Each row is a point. Examples show where two turns around zero, p and q, send a point. Where does a point land after both, in the order given? Backwards means that the second turn is done in reverse. Each puzzle has new turns, and all numbers are rounded.

Turn p:
[-18 -24] => [-30   5]
[ 29 -24] => [ -8 -37]
[-45  41] => [16 59]
[35  7] => [ 22 -28]
Turn q:
[19 -4] => [ -9 -17]
[-39 -38] => [-25  48]
[20 42] => [ 34 -32]
Where do these land?
p, then q: [-22  31] => [ 27 -27]
q, then p: [-25   2] => [25  2]
p, then q backwards: [ 47 -34] => [57  8]

Turn p:
[ 29 -20 -38] => [-18 -32  37]
[48  8 -1] => [-13  18  43]
[ 21  17 -18] => [11 -1 30]
[-26 -12  31] => [ -9  12 -39]
[-72   8  26] => [ 29   3 -71]
Turn q:
[ 17  44 -57] => [33 21 63]
[-37 -20  24] => [  2 -32 -36]
[  7 -43  26] => [-42 -12 -26]
[14 19  7] => [ 6 24  0]
Where do these land?
q, then p: [40 12  9] => [38 18 -5]
q, then p: [-55 -44 -43] => [-75 -20 -27]
q, then p: [-5 21 -4] => [-3 13 17]
p, then q backwards: [20 11 38] => [39 17 12]

Turn p:
[  1 -11 -38  35   4 -16] => [ 11 -13 -42 -13 -12 -27]
[-20  10 -17 -36  36 -23] => [ -2  15  26  26 -18 -45]
[-61  24   9 -27  10  10] => [-22  23  16  53 -33   8]
[ 43 -39  30  11 -65   8] => [ -2 -12   3 -73  16  54]
[-3 34  5 -7 52 27] => [ 13  -6  12  60  24 -12]
[ 48  28   5  -4 -43  24] => [-38 -30   5 -22  46  24]
[-18 -13 -27  -6  43  12] => [ 28 -17   5  31 -24 -26]
[ 10 -34  32  34 -37 -42] => [ 13  39 -25 -62   0  22]
Turn q:
[ 19  33 -44 -19 -15   3] => [ 12  -2  24 -38 -31  30]
[ 24   6 -14  27 -24  10] => [10  9 30 -3 19 27]
[-52 -21  45  -1  13 -76] => [-64  45 -41  30 -12 -49]
[ 47   4 -11  -9  12  10] => [  3 -25  14 -38  18   8]
[-9 13 34  1  1 37] => [ 21 -15 -34  20  15  19]
[ 21  19 -54  17  21  28] => [ 53   1  31 -39   1   1]
[-50 -55  44 -16  -7 -13] => [-36 -12 -23  67  -9 -37]
Where do these land?
q, then p: [-33  34  -2   6 -65  10] => [-21 -39 -34  17  23  52]
p, then q: [ 17 -11  29 -12   6 -55] => [-18   0 -42 -41 -16  19]
q, then p: [ 12 -33   1  13   8  24] => [39 15 -1 -9 10 -8]
q, then p: [-11  -8 -22   1 -26 -34] => [-26  28 -10  11   1  29]
p, then q backwards: [  0 -37  -7 -52  13  41] => [ 12 -28 -52 -20 -30  32]
p, then q: [-23  -9  16  -4  18 -30] => [ -7  19  -8 -20   0  35]
p, then q: [ 38  66 -15  48  46  45] => [ 35  28  35 -26  40 -83]
